Each wall is flat, endless, passes through zero and stands at right angles to its row. A trip goes straight from one point to another. Which walls does it cross, in order?

Walls:
(1): [-.28, .64, .27]
(2): [-.51, .06, -.31]
(3): [.22, .13, .13]
(4): [.10, .39, -.13]
(5): [.34, -.13, -.03]
(6): [.00, -.01, .09]
Trips:
[-.45, .01, .16] to [-.35, -.16, .26] -> none
[.03, .13, .25] to [-.38, -.10, -.09] -> 4, 2, 3, 6
[.42, .27, -.06] to [.36, .65, .38] -> 6
[-.46, -.21, .09] to [-.17, -.51, -.14] -> 1, 6, 5
[-.28, -.40, -.19] to [-.24, .49, .42] -> 6, 1, 4, 3

Walls:
(1): [-.51, .24, -.37, .46, -.08, .41, .24, .12]
(2): [-.08, -.09, -.26, -.16, .57, -.25, -.65, -.19]
(3): [-.25, -.13, .13, -.09, -.09, -.10, .42, -.08]
(4): [.02, -.40, -.01, .09, .19, -.11, -.13, .13]
(5): [-.18, .24, .61, .29, -.22, -.15, -.27, .56]
(6): [-.09, -.15, .08, .17, .12, .44, -.44, .19]
(7): [-.07, .00, -.04, -.41, .15, .03, -.10, -.22]
(8): [-.28, -.24, -.27, .19, .24, -.14, .05, .33]
(9): [-.28, .29, -.29, .04, .47, -.25, -.02, .24]
Trips:
[.30, .27, .05, .43, -.06, .17, -.12, -.05] to [.25, .40, .05, .08, .03, .28, .53, -.27] -> 6, 5, 3
[-.11, .22, .11, .16, -.26, -.31, -.49, .15] to [.08, -.15, .06, -.23, .29, -.48, .48, -.55] -> 6, 7, 3, 4, 5
[.00, .52, -.26, .36, -.05, -.63, .00, -.34] to [.27, .10, .50, -.18, -.38, -.24, .08, -.24] -> 5, 1, 3, 2, 9, 7
[.02, -.20, .02, -.19, -.15, .22, -.17, -.18] to [.08, .35, .32, -.05, -.23, -.42, .15, .25] -> 4, 2, 3, 5, 6, 7, 9
